Rows are points. Each copy is the shape, with its points in the same order, turned, moved and blurred by noise. Is it also mirrored, or only turned?

Shape, 8 rows:
[[ 17.6  10.3]
 [-11.3  -7.6]
 [ -7.4   7.8]
 [ 20.2   0.5]
 [  7.1  19.0]
 [ 23.9 -10.3]
 [ -0.4  21.5]
 [ 16.6   6.0]]
Copy 1, 8 rows:
[[ -8.2  16.2]
 [ 11.0 -11.4]
 [ 12.2   4.8]
 [-14.9  10.4]
 [  5.5  20.4]
 [-24.3   0.6]
 [ 11.1  18.6]
 [ -9.1  12.5]]
Copy 1 is: mirrored
Copy 2, 8 rows:
[[ 19.8  -6.8]
 [-12.5   6.1]
 [  1.5  12.4]
 [ 14.2 -17.0]
 [ 19.6   5.8]
 [  6.8 -25.7]
 [ 17.6  13.7]
 [ 17.1  -9.8]]
Copy 2 is: only turned

Shape, 7 rows:
[[-11.8 -17.7   5.1]
 [ 12.8 -12.3  25.5]
 [ -8.8  19.9 -20.8]
 [ 24.1   1.1  -9.3]
 [ -5.3  11.7 -18.4]
 [  8.8  -7.5   3.3]
 [ -6.6   6.1   9.2]]
Copy 1, 7 rows:
[[-20.0   1.4   6.1]
 [ -1.8 -13.6  26.5]
 [  8.5   4.9 -30.1]
 [ 20.5  11.6   7.3]
 [  6.1   7.6 -22.6]
 [  3.0   0.9  11.6]
 [ -2.2 -13.7  -4.0]]
Copy 1 is: mirrored
Copy 2, 7 rows:
[[ -7.1 -16.2   5.7]
 [ 21.1 -25.2  -6.7]
 [ -6.6  30.7   2.8]
 [  9.6   7.3 -27.0]
 [ -6.4  21.9  -2.3]
 [  6.7  -5.0  -9.9]
 [ 10.5   1.4   9.0]]
Copy 2 is: only turned

Shape, 7 rows:
[[ -0.7   0.1   1.2  14.9]
 [ 22.7  -4.2   0.5  -1.0]
 [ -9.8  -1.9   5.5 -20.8]
 [-29.7   7.7  28.5  -2.4]
 [-11.0  15.3 -17.3   4.1]
 [ 12.4 -12.3 -16.4  -0.8]
 [ -2.3  17.2   7.6  23.0]]
Copy 1, 7 rows:
[[ 12.3  -0.6  -5.2   0.0]
 [  7.9 -28.9   0.1   3.5]
 [-20.6  -6.0  14.8  -1.9]
 [ -8.3  18.9  18.1 -26.3]
 [  5.0   9.0   7.8  20.8]
 [ -1.9 -19.4 -11.0  16.5]
 [ 24.6   7.2   6.2  -3.8]]
Copy 1 is: mirrored
Copy 2, 7 rows:
[[  6.3  -8.9  -2.1   2.3]
 [ 15.8  11.6  11.7  -9.2]
 [-20.7   4.9  11.6  -0.3]
 [-26.8 -32.3  11.0   5.8]
 [ -8.5  -0.8 -23.7  -4.8]
 [ 10.2  18.2  -3.3   3.8]
 [  6.4 -26.1 -10.4  -9.7]]
Copy 2 is: mirrored
Copy 3:
[[ -2.8  -4.8   4.8  10.4]
 [ 18.6   2.9  21.1   4.7]
 [  9.2  -3.2   1.4 -25.5]
 [-27.8  -3.0  -2.0 -26.6]
 [  7.0   4.6 -21.6   3.7]
 [ 28.0  -9.1   5.1   6.0]
 [-14.9  10.3  -2.5  13.8]]
Copy 3 is: only turned
Copy 4:
[[  9.1  -6.4  14.7   4.8]
 [ 20.7 -11.9 -11.0   3.7]
 [-10.4  -6.4  -7.1 -19.2]
 [ -7.1   5.3  24.5 -33.1]
 [-12.9   8.9   6.5  13.7]
 [  3.1 -21.2  -9.8  13.9]
 [ 13.9  12.2  23.3   5.6]]
Copy 4 is: only turned

Shape (12 x 6):
[[  4.3  11.2  -7.1 -12.2  16.5   8.8]
 [ -7.5  -3.5   0.8  11.1 -13.7  16.2]
 [  2.4  -4.4  12.5   7.2 -14.7   8.0]
 [  2.5 -26.5   5.2 -37.9   7.6  13.9]
 [-17.8  13.8  15.7  13.2 -21.5   6.2]
 [  0.1   5.6  18.8  19.1  -9.3  14.7]
 [ -2.7 -24.2   7.9 -29.5   5.9  20.7]
 [-15.4  -4.4 -13.3  -3.5  19.5   4.5]
 [ 13.1 -16.7  -1.7 -18.7  -3.4   1.5]
 [ -6.0   2.3  -1.3   0.8  26.7  -6.3]
 [  2.2  -8.0  13.4   6.0  -6.2   9.3]
 [-21.7   8.2  11.3  11.7  -8.8  -0.3]]
Copy 1 (12 x 6):
[[ 18.0  12.6  -6.6   0.1  -3.6  -9.6]
 [ -2.2  -4.3  -3.1 -25.8  16.2   4.1]
 [  0.7 -17.7   3.5 -19.6  11.3  -0.8]
 [  9.9 -15.2 -33.6  20.0  17.4  -4.2]
 [ -4.7  -4.3  20.2 -29.1  24.5 -10.0]
 [  8.6 -12.4  15.4 -25.8  12.9   6.3]
 [ 11.3 -13.0 -28.7  12.4  23.4   1.3]
 [ -1.6  22.1  -9.0   5.0   8.5   5.3]
 [ -0.8 -17.0 -23.0   3.2  -0.2  -7.7]
 [  3.3  15.5   6.7  10.8  -3.1   3.9]
 [  2.8 -15.9   1.7 -11.7  10.5   4.9]
 [ -8.7   3.7  19.2 -15.9  20.6  -4.3]]
Copy 1 is: only turned
Copy 2 (12 x 6):
[[-10.8  11.4  -2.8 -11.1  -6.9 -14.5]
 [  7.8  -3.7  14.8   5.4  16.5  -1.6]
 [  3.4 -12.5   4.3   9.6  20.4 -13.5]
 [-17.5 -12.4   0.2 -42.5  18.4 -17.4]
 [ 17.4 -17.0  18.5  19.2   2.6 -13.7]
 [ -0.4  -6.7  11.7  21.3  16.9 -17.6]
 [-17.9  -9.8  10.9 -35.0  18.8 -14.9]
 [-16.0   1.4  10.0 -12.7  -9.5   8.8]
 [ -6.3  -8.3 -13.7 -20.8  19.8  -9.9]
 [-23.7  -1.4  -1.9   0.5 -14.0  -1.5]
 [ -5.0 -11.1   6.5   6.5  18.6 -11.0]
 [  6.7 -18.8  16.5  14.3  -4.9  -7.8]]
Copy 2 is: only turned
Copy 3:
[[ -9.2  -3.2   3.1  16.9 -14.7   3.4]
 [  9.7  15.8  -5.5 -15.3  -5.5  -7.6]
 [ 14.6  10.6  10.4 -13.6  -1.7  -8.8]
 [ -9.2 -23.4  18.8 -17.6 -36.7   1.5]
 [ 10.3  27.6   1.9  -7.0   1.8 -28.5]
 [ 17.1  27.3  11.7  -5.8   0.4  -5.5]
 [ -6.4 -11.7  14.1 -21.2 -37.4   2.1]
 [-24.9   5.0  -5.9  -3.2  -9.5   4.6]
 [  3.0 -21.9  11.6 -12.3 -10.7   0.0]
 [-25.0   8.2  10.7   6.6   0.4   8.2]
 [  9.0  10.2  12.3 -14.9  -5.0  -2.1]
 [ -4.5  24.3   3.6  -9.1   3.2 -22.6]]
Copy 3 is: mirrored
